Rows are points. Two turns around zero, p and q, are shown by what they do to some points. Write where each new point lands after one turn and then the other. Backwards means that the second turn is done in reverse. Each puzzle has new turns, and all numbers are rounded.
(in the rows, 128 means zero)

Turn p:
[168 114 151] => [161 123 163]
[ 56 118 107] => [ 65 107  92]
[187 131 121] => [187 136 136]
[101 149 133] => [100 147 122]
Turn q:
[158 148 123] => [154 150 115]
[149 134  88] => [134 138  84]
[132 145 162] => [143 143 160]
[ 78  58 172] => [ 98  52 179]
[123 156  94] => [111 158 100]
Where do these land?
q, then p: [150  96 149] => [155 101 151]
p, then q backwards: [174 131 171] => [142 147 186]
p, then q: [100 147 147] => [ 99 145 147]
p, then q: [ 70 160  89] => [ 64 148  91]
q, then p: [147 106  84] => [146 102  85]

Turn p:
[131  98 175 172] => [126 102 184 163]
[105 100 125 122] => [108 100 129 115]
[138 116 169 169] => [133 118 175 164]
[110 222 100 119] => [107 207  73 144]
[132 118 101  74] => [136 126 102  73]
[140 135 105 169] => [145 120 109 169]
[139 107 120  72] => [140 122 124  68]
Turn q:
[ 95 189  84  70] => [ 98 182  90  58]
[106 130 156 127] => [107 128 157 126]
[176  85 148 120] => [177  84 144 131]
[124 154 130 166] => [121 159 130 162]
[139  81 122 158] => [137  86 118 165]
Where do these land?
p, then q: [ 81 130 142 158] => [ 78 122 135 156]
q, then p: [111 152 110 160] => [110 141 103 161]
p, then q: [159 125 147 128] => [156 134 151 129]
q, then p: [105 105 108 161] => [110  94 110 155]
p, then q: [185 128 133  34] => [186 149 139  37]

Turn p:
[136 145  96  76 132 146  85  97] => [130 137  94  76 153 144  80 115]
[173 110 147 151 132 129  79  84] => [153 113 153 151 144 145  74  82]
[ 98 101 137 115  92 118  94 138] => [102  99 132 112  90 107  98 130]
[186 144  88 102  87 103 187 116] => [204 139  88 100 107 125 176 100]
[ 91 141  97 122 123  92  94 178] => [108 129  95 127 119  68 105 170]
[121 154 195 113 180 173 179 126] => [106 176 192 115 156 178 173 148]
[105 170 170 143 154 174 177  91] => [ 93 184 152 141 138 190 168 118]
[161 116 140 184  83  94 158 173] => [178 111 141 184  75 101 158 142]
[105  95  92 165 147 155  95 181] => [105  74 107 165 148 124 110 186]
[105 104 117 110 151  96 131  97] => [101 117 125 110 153  99 138  91]
Turn q:
[125 119 163 141 103 182 131 106] => [136 122 173 144 113 170 123  95]
[130 141 132 127  93 159 158 100] => [143 155 146 132 101 153 147  95]
[153 153 152 101 116 177 203 103] => [164 169 174 115 124 164 193 104]
[102 110  78 125 118 146 149 156] => [111 121  80 130 110 165 154 139]
[ 86 134 147  81 202  80  76 170] => [ 76 114 124  72 190 102  87 194]
[181 139 139 154 155 159 116 117] => [178 124 146 163 167 132 121 120]
[131 170 110 176  92 144 142  92] => [143 180 124 178  99 133 122  95]
[104  85 126 141 168  56 111 142] => [ 73  85 106 127 150  68 124 148]
[123 113 141 120 143  48  76 203] => [106  82 111 106 125  68  89 211]
[145 117  92 113  90 130 120  91] => [152 130  96 113 103 127 123  80]
Where do these land?
p, then q: [133 125  85 154 160  90  70 186] => [116  87  82 154 149  69 101 178]
p, then q: [103 177 134 168  87 157  96 157] => [134 139 105 168  79 159  79 161]
q, then p: [120 126 114  59 112 117 102 112] => [132 130 110  56 136 125 104 119]
q, then p: [ 57 165 135 123 117 122 150 153] => [ 84 163 110 120  87 133 130 178]
q, then p: [110 134 107 169 149 115 119 119] => [103 133 104 168 142 112 123 126]
p, then q: [100  85 156 106 126 100 142 102] => [ 88 127 159  94 115 110 142  93]
q, then p: [166  71  83 145 137  71 152 111] => [144  94  94 138 142  78 181  73]
q, then p: [140 136 158 135 125 188 171  78] => [130 167 167 142 131 194 147  93]
q, then p: [175 100 140  72 145 181 113 183] => [174  73 168  85 162 163 136 168]
p, then q backwards: [176 160 170 148 122 139 165  77] => [146 161 135 134 105 194 163  83]

Turn p:
[124 154 107 177 154 152 146  70 149] => [110 150 101 176 150 168 157  83 121]
[164  65 144 151  87 122 147 174 143] => [182  67 160 144  93 119 149 155 135]
[ 89 108  89  68 147 142 170 133 166] => [ 87 108  92  85 138 132 173 147 184]
[ 78 129 127 100 155 202  85 125 126] => [ 63 127 124  96 138 195  97 152 123]
[ 66 120 104 130 107  92 168 119 154] => [ 78 118 105 147 101  84 171 127 152]
[182 199 157 112 111 136  57 176 128] => [181 195 157 121 115 145  44 157 144]
[119  67 109 154 163 133  78 130 143] => [111  56 120 154 154 148  88 128 131]
[125 145 110 117  78 101 156 109 119] => [135 148 104 119  83  94 152 109 126]
[185 137 125 156 111 101 155 160  85] => [203 139 125 141 128  95 140 145  92]
[128 139 173 100 174 125 120 161 107] => [124 144 171  98 175 117 110 158 124]
[149 145 162 143 122 101 127  52  89] => [135 154 147 127 131 110 127  48  79]
Turn q:
[147 109  78 138 141 105 105 113 130] => [136  96  84 140 140 100 106 125 140]
[ 89 133 181 184 125  97 190 148 139] => [101 161 181 183 133 115 182 174 124]
[161 150  91  58 138  90 103  89 111] => [159 119  98  73 129  69 112  72 131]
[114 158 138 168 145 157 170 191 175] => [126 178 124 143 131 171 165 198 157]
[110 114 165 159  93 141 100 101 167] => [ 95 133 157 174 101 153 103 106 156]
[112 129  74  86 137 153  95  91  80] => [110 100  78  83 147 131 111  75  92]
[151 121 102  99 202 165  80  81  84] => [155 110  93  96 205 144  80  73 105]
[160 145 168 159  74 135 142 119 136] => [153 149 156 172  74 143 136 118 121]
[136 132 114 110 122 104  63 132  72] => [126 119 112 101 121  95  65 117  81]
[159  74 130 117 131 162 132 134 123] => [157  76 142 122 135 165 120 132 130]
[113 124 134 155  96 142 175 140 145] => [115 128 138 156 102 151 175 149 132]
[ 83 147 160 103 133  85 181 197 176] => [100 168 173  93 119 101 181 197 170]
Where do these land?
p, then q: [ 99 109 150  79 145  81 137  76 100] => [ 94 116 157  99 158  68 144  80 133]
p, then q backwards: [165  95 141 125 169 155 160 175 166] => [152  78 141 125 174 147 177 153 159]
q, then p backwards: [138  78 101  95 113 115  86 162 152] => [119  80 110  83 111 122  84 161 145]
q, then p: [102  99 153 142 135 174 130  95  93] => [ 96 114 146 121 153 166 140 118  74]
q, then p: [115 156  70 173 135  98 171 136 140] => [139 133  74 172 137  91 168 162 136]
q, then p backwards: [ 72 177 125 143 112  88 106 165  89] => [ 59 173 130 122 114 113 125 141  68]
p, then q: [120 181 152 156  84 173  91  69 162] => [ 96 175 114 165  87 185 126  65 107]
q, then p backwards: [165  88 149 129  97 133 184  84 162] => [163  85 152 162 103 123 165 114 188]
q, then p: [166 164  75 105 124 137 136 168 140] => [175 136  75 100 108 127 130 148 164]
q, then p backwards: [140 133 164 132 165 125  78 149  75] => [147 146 156 130 156 125  76 145  71]

Turn p:
[126 124 117 123 138 122 113 120 125 139 113 147] => [127 134 117 120 145 121 115 117 133 135 121 146]
[150 109 159 151 130 128 115 135 129 143 129 120] => [153 112 154 146 133 122 123 131 121 156 126 125]
[149 131 117 124 130 117 112 114 117 129 148 146] => [148 144 115 119 119 109 118 117 128 135 145 136]
[116 158 122 135 120 149 120 117 135 117 129 113] => [113 141 126 141 116 154 112 122 135 117 137 111]
[134 183 115 118 133 129 114 138 116 120 126 116] => [114 175 128 120 121 130 103 137 127 118 129 101]
[119 152 121 123 104 113 120 133 137 123 124 125] => [109 141 129 129 105 122 119 130 147 123 116 123]
[139 105 115 119 117 138 112 140 145 145 124 129] => [134 112 111 120 125 136 120 143 137 157 118 138]
[114 115 139 150 134 125 114 136 147 136 125 112] => [119 102 140 149 141 126 117 135 139 140 129 121]
[122 122 133 124 136 128 137 137 122 144 133 110] => [117 119 135 121 136 126 139 134 116 140 131 115]
[118 119 115 117 132 128 139 132 147 133 151 177] => [128 131 115 115 131 123 146 140 149 124 154 173]
[128 141 118 120 133 123 123 130 130  31 122 117] => [149 125 115 130 109 129 101 142 133  42 119 106]
[117 105 137 121 122 137 144 118  51 141 125 141] => [120 127 133 112 125 120 141  97  55 130 125 154]
[129 108 122 118 126 118 124 118 136 139 131 110] => [128 106 117 118 128 121 132 120 135 143 125 116]
[134 123 173 126 134 135 113 121 144 138 120 121] => [144 113 168 125 137 142 119 119 141 143 125 123]
[126 125 115 149 130 131 219 128 139 141 119 136] => [117 140 115 155 148 140 214 135 124 118 119 134]
Turn q:
[139 140 124 113 110 122 118 154 126 108 106 125] => [139 138 120 121 112 111 112 144 130 109 104 113]
[115 121 153 136 138 117 110 123 120 118 137  99] => [112 119 158 141 144 116 118 123 125 127 137 104]
[107 137 105 117 125 121 140 141 149 117 162 151] => [101 134 102 114 120 115 138 136 139 109 153 153]
[136 129  97 149 102 121 155 117 121 155 107 123] => [141 114  93 138 105 135 152 116 116 157 113 121]
[141 130 149 121 105 139 111 163 152 126 136 110] => [127 127 146 115  99 129 111 148 161 118 131 104]
[149 124 118 132 154 138  98 108 149 124 120 115] => [154 124 122 133 155 143 100 111 143 124 142 117]
[138 112 132  93 125 138 121 131 143 118 137 122] => [135 121 138  91 129 131 119 129 136 107 135 123]
[148 130 103 125 144 116 157 131 107 139 135 153] => [154 137 109 127 130 121 156 142 106 137 139 154]
[149 125 134 102 125 163 110  97 111 117 120 124] => [145 144 143 103 136 159 105 110 103 119 122 117]
[ 89 168 112 117 134 122 161 149 127 138 128 141] => [ 94 158  97 121 135 109 158 147 137 141 114 142]
[141 110 158 156 119 124 158 104 129 117 154 143] => [129 121 159 150 108 141 163 105 120 113 147 144]
[135 122 148 145 111 101 113 128 142 150 111 124] => [139 108 143 144 108 111 118 113 148 149 115 126]
[ 87 110 138 151 158 134 140 121 109 135  98 125] => [106 109 136 155 169 140 142 132 118 144  96 135]
[117 134 122 136 142 136  98 123 106 128 140 136] => [117 138 130 140 142 132 100 135 109 137 141 137]
Where do these land?
p, then q backwards: [124 162 133 103 151 115 100 135 101 139 145 120] => [124 151 137  88 125 127  96 124 113 125 155 109]
q, then p: [145 107 105 138 152 147 126  94 141 155 128 140] => [159 133 103 122 145 151 133 121 120 152 160 145]
q, then p: [103 119 104 149 108 127  99 147 138 128 127 115] => [104  93 106 142 122 120 101 138 130 140 127 134]
p, then q: [141 145 157 129 160 121 119  99 105 119 112 154] => [153 168 154 138 150 120 118  98 122 119 138 133]
p, then q backwards: [111 122 115 152 136 143 122 149 101 104 111 110] => [111 114 111 145 127 135 110 133  96  93 119 127]
q, then p: [143 105 112 113 104 151 151 113 158 118 157 114] => [138 105 103 103  94 159 149 126 125 110 146 120]
q, then p: [126 113 145 112 158 138 139 121 120 102 150 158] => [146 142 152 115 136 129 132 135 118  88 151 149]
q, then p: [142 138 162 120 116 119 130 105 150 131 120 123] => [143 128 145 128 120 141 138  96 156 129 119 116]
q, then p: [150 103 121 134 120 119 142 154 129 118 104 132] => [154 118 117 138 120 123 136 150 118 125  95 133]
p, then q: [127 120 141 123 106 118 119 137 128 156 147 113] => [117 107 143 112 110 120 135 125 133 157 124 129]
p, then q: [139 141 132  98 108 153 147 152 135 132 107 132] => [126 151 124 105 119 148 133 150 139 127  90 125]
p, then q: [149 151 136 135 119 127 142 112 138 102 127 142] => [141 153 123 142 108 136 135 112 139 106 129 115]
p, then q: [110 120 100 149 153 114 145 152 150 140 127 119] => [115 106 107 148 155 114 147 157 145 129 137 133]
q, then p: [ 98 159 134 148 108 126 122 129 105 137 130 129] => [ 81 138 138 149 126 123 120 114 124 139 123 132]
p, then q: [111 114 122 117 121 102 118 119 120 139 128 118] => [120 103 125 116 137 109 126 108 120 135 121 134]

Turn p:
[123 137  91 183 147 124 154 124 125 126 128 137 126 225] => [142 141 105 183 205 136 126 108 139 152 151 126 121 187]
[113 128 117 115 142 113 127 117 138 130 117 126 137 117] => [110 126 127 124 130 112 138 121 120 138 106 129 136 124]
[148 145 134 128 145 120 117 129 136 136 116 128 115 124] => [131 151 130 124 137 139 126 132 130 128 109 145 123 114]
[136 135 136 136 142 111 144 117 138 118 127 116 131 112] => [128 138 130 129 141 123 145 116 121 108 118 126 138 109]
[118 128 141 127 132 106 114 128 101 122 126 133 136 117] => [113 128 127 127 121 126 113 130  94 114 122 128 122 128]
[124 127 129 132  91 156 133 160 119 123 128 124 145 117] => [141 123 121 129  89 131 139 153 133 119 154 119 134 145]
[146 107 139 122 124 145 115 115 140 127 129 120 135 139] => [144 112 153 127 132 129 116 137 147 124 117 122 132 130]
[116 125 138 120 144 117 124 125 143 131 162 138 129 123] => [109 121 128 117 140 116 109 120 131 126 140 137 146 109]
[122 112 137 129 145 118 121 135 142 134 115 138 120 112] => [117 121 134 138 129 127 131 140 119 138 118 142 130 101]
[121 112 101 139 136 111 112 122 122 123 160 134 126 112] => [109 126 109 146 121 111  98 110 132 128 128 112 132 110]
[129 148 130 121 147 134 118 118 136 127 117 141 137 113] => [118 129 119 116 126 141 131 127 127 126 102 144 144 126]
[168 126 124 117  96 117 157 127 117 139 116 140 130 161] => [180 138 148 133 124 121 132 104 122 137 140 144 112 154]
[115 142 123 117 138 109 111 137 137 133 134 101 123 123] => [103 153 126 113 134 107 127 140 132 129 121 123 123 121]
[124 115 132 112 115 173 136 139 120 101 131 128 113 123] => [142  90 113 112 113 139 138 144 148 119 142 120 110 128]
[118 138 139 129  65 123 120 127 114 135 116 130 118 112] => [115 138 156 127  78 141 138 122 121 121 148 125 105 143]
[129 124 137 121 138 171 145 128 120 145 125 114 125 119] => [148 116 124 103 129 152 141 143 133 142 132 106 138 120]
Turn q:
[113 130 156 136 128 125 150 108 121 119 135 143 141 128] => [102 128 149 137 140 111 140 110 132 122 133 110 129 133]
[109 154 129 150 108 142 125 129 118 116 111  83 142 118] => [121 135 101 136 114 153 133 141 136 122 139  75 124 117]
[115 126 101 126 124 115 144 113 127 130 145 120 121 132] => [134 121 113 104 135 109 147 125 122 131 142 126 121 123]
[149 112 119 143 140 127 131 126 121 104 120 116 120 140] => [149 122 123 135 136 121 129 132 135 111 103 125 108 116]
[165 152 121 117 135 139 120 123 136 118 108 130 119 127] => [144 160 119 139 114 132 113 115 129 124 111 141 131 107]
[112 120 123 108 116 122 119 118 117 127 111 140 141 119] => [101 118 122 112 130 130 121 124 124 140 114 126 145 120]
[155 101 147 140 133 151 153 127 111 150 125 110 122 125] => [157  98 142 160 121 142 150 107 121 122 121 123 130 129]
[115 151 150 139 144 131 166 156 112 120 133 135 131 128] => [120 151 159 144 132 129 166 147 123 111 133 115 135 133]
[102 112 125 120 133 133 134 154 156 152 122 126 131 107] => [117 114 126 136 131 149 145 149 140 158 147 151 136 134]
[138  98 118 136 105 117 135 110 128 129 142 159 126 157] => [122 105 121 112 132 100 128 103 125 108 115 148 118 156]
[138 133 133 143 155 129 107 102 121 134 132 146  94 141] => [143 143 145 128 136 120 109 108 103 140 116 133  91 134]
[127 134 130 102 106 121 108 141 164 103 126 127 119 164] => [133 152 116  96 134 137 106 128 172 117 123 143 132 148]
[ 99 134 101 108 106 159 121 157 137 136 127 116 154 102] => [104 122  94 124 129 168 132 153 125 129 158 136 158 117]
[131 153 169 127 141 118 106 132 119 115 139 131 109 100] => [123 148 177 130 111 135 102 134 128 132 139 115 117 111]
[138 103 117 133 105 109 123 123 128 144 118 129 122 144] => [136 102 113 114 111 118 127 121 131 133 109 135 124 148]
[127 141 119 135 149 119 119 132 147 131 139 143 129 113] => [123 143 131 137 130 113 118 144 122 141 144 147 118 122]
[144 123 118 114 147 118 115 127 113 146 143 122 154 132] => [149 116 127 132 138 109 110 137 108 134 130 127 156 126]
Where do these land?
p, then q: [131 117 121 107 104  93 140 132 140 169 137 114 142 147] => [139 137 159 122 103  94 115 119 127 146 140 105 149 152]
q, then p: [143 115 144 111 147 122 118 115 134 107 112 113 123 125] => [124 136 148 130 122 140 136 140 135 127  98 136 139 104]
p, then q backwards: [111 145 133 119  95 130 109 119 122 105 118 136 127 131] => [122 120 140 151  93 127 128 140 131 128 131 152 114 132]
q, then p: [120 115 122 150 138 143 143 115 137 133 110 119 126 126] => [133 131 121 145 141 141 143 117 132 147 131 111 125 113]
p, then q: [122 122 139 124 154 135 146 121 142 118 121 130 152 104] => [112 106 123 144 138 119 144 138 132 125 112 127 152 107]
q, then p: [151 161 122 117 105 147 125 131 128 104 138 146 108 145] => [117 122 111 107 117 139 132 106 144  95 113 148 114 153]
q, then p: [ 98 104 117 133 168 140 121 119 132 108 139 120 133 131] => [125 129 102 126 156 132 119 146 121 144 117 126 129  86]
p, then q: [139 163 106 119 106 120 122 125  99 124 134 125 118 130] => [138 158 108  93 122 130 121 103 124 123 128 124 120 128]
q, then p: [121 117 135 140 146 148 111 114 147 135 138 119 133  97] => [113 130 126 140 128 148 101 131 138 138 140 109 138  99]
q, then p: [117 158 131 122 117 144 130 153 111 128 128 131  99 133] => [142 123 115  92 121 146 139 132 135 114 144 131 120 150]
p, then q: [135 131 125 138 117  83 133 143 145 141 126 131 129 134] => [111 149 149 131 109  98 128 130 114 129 136 113 118 138]
q, then p: [146 120 123 141 121 113 129 159 121 163 133 112 159 152] => [165 138 131 163 133 100 115 141 127 124 137 127 130 158]
q, then p: [117 110 137 135 167 132 121 109 131 145 121 143 139 129] => [121 139 133 142 153 149 113 135 102 150 122 121 134 115]
q, then p: [125 104 151 149 144 129 144 119 121 129 143 125 131 124] => [132 121 144 143 156 132 127 131 118 118 138 116 124 103]
q, then p: [144 137 115 114  91 141 126 146 112 110 121 156 101 112] => [119  91 118 112  89 141 144 119 129 113 129 143 112 149]
